Every row gives one point. Each copy is the shape, with its points in the same order, stretched, turned, moved and blurred by noise. Is it also mirrored, or only turned?
In the rows, 128 means zero.

Shape, 7 rows:
[[137 192 220]
 [184 108  61]
 [116 108  83]
 [166 147 159]
 [151 140 213]
 [169  95 122]
 [107 145 148]]
Copy 1, 7 rows:
[[187 131 220]
 [ 89 178  68]
 [108 116  80]
 [133 157 159]
 [134 134 215]
 [ 79 151 131]
 [153 101 146]]
Copy 1 is: mirrored
Copy 2 (7 x 3):
[[111 211 224]
 [172  96 106]
 [103 123 103]
 [135 154 177]
 [114 163 228]
 [139  97 150]
 [ 93 169 153]]
Copy 2 is: only turned

Shape (10 x 6):
[[ 81  92 128 133  83  90]
 [113 103  96 127  48 106]
 [128  83 128 137 137 144]
 [ 61 160 147 158  87 131]
 [ 80 114 207  95 142  92]
 [106 178 138  83 126 142]
 [189 161 133 166 121 133]
 [179 109  89 102 101 171]
 [169 122 163 157 203 112]
 [118 106  59 117 122 151]]
Copy 1, 10 rows:
[[123 100 163 140  63  88]
 [159 124 127 124  39 114]
 [134  79 139 144 130 140]
 [ 71 148 185 124  54 132]
 [118  96 249 119 134  78]
 [127 165 175  62 123 126]
 [167 179 145 172 119 164]
 [200 113  97 103 114 171]
 [130 122 173 187 199 122]
 [131 109  75 101 115 137]]
Copy 1 is: only turned
Copy 2, 10 rows:
[[ 79 128  95 123 123 110]
 [ 97 145  54 120 107 131]
 [123 110 116 149 151 161]
 [ 78 180 137 163  97 134]
 [100  98 195 103 120 105]
 [124 171 158  95 111 169]
 [200 160 125 168 128 130]
 [162 134  77 119 126 194]
 [189 117 184 157 186 117]
 [107 164  76 119 162 190]]
Copy 2 is: only turned

Shape, 11 rows:
[[114 105  93  92  40 157 144 116]
 [138  90 156 191 124 174  95 101]
 [ 61 150 208 171 167 138  97 192]
 [182  85 101 162 126 138  93 205]
 [171 113 197  70  80 191  93 150]
 [143 187 185  81 117 150 111  93]
 [121 129 120  91 169 206 196 131]
 [123 118 165 196 152 106 164 119]
 [ 70 142 127  93 178 158 149 160]
 [ 84 209 193 180  62 191 139  75]
 [188 138  72  76  91 107 114 102]]
Copy 1, 11 rows:
[[121 148  46  52  85  99 154 172]
 [145 123  96 115 106 117  59  60]
 [ 73 122 172 185 160 171  67 111]
 [205 114 115 132 112 125  86 184]
 [157 113 157  29  83 201 113 127]
 [108 165 150  83  86 168 175  66]
 [123 149  43  89 194 182 176 124]
 [134 156 131 157 188  77  89  87]
 [ 86 112  94 138 161 165 171 140]
 [ 48 227  91 108  95 162  71  57]
 [194 160  91  83  57 101 208 150]]
Copy 1 is: mirrored
Copy 2, 11 rows:
[[125 111 108 103  59 168 144 100]
 [159 156 145 215 127 125 112 119]
 [ 91 195 174 152 119  85  70 232]
 [181  92 115 157 131 154  74 206]
 [218 173 116 120  66 113 147 147]
 [158 213 160  85 125 122 152 118]
 [ 91 141  92 115 144 128 217 147]
 [103 134 203 169 158 111 133 156]
 [ 77 155  95  90 140 114 148 166]
 [ 99 239 186 171  82 178 151 117]
 [186 112 125  78 137 177 122  93]]
Copy 2 is: mirrored
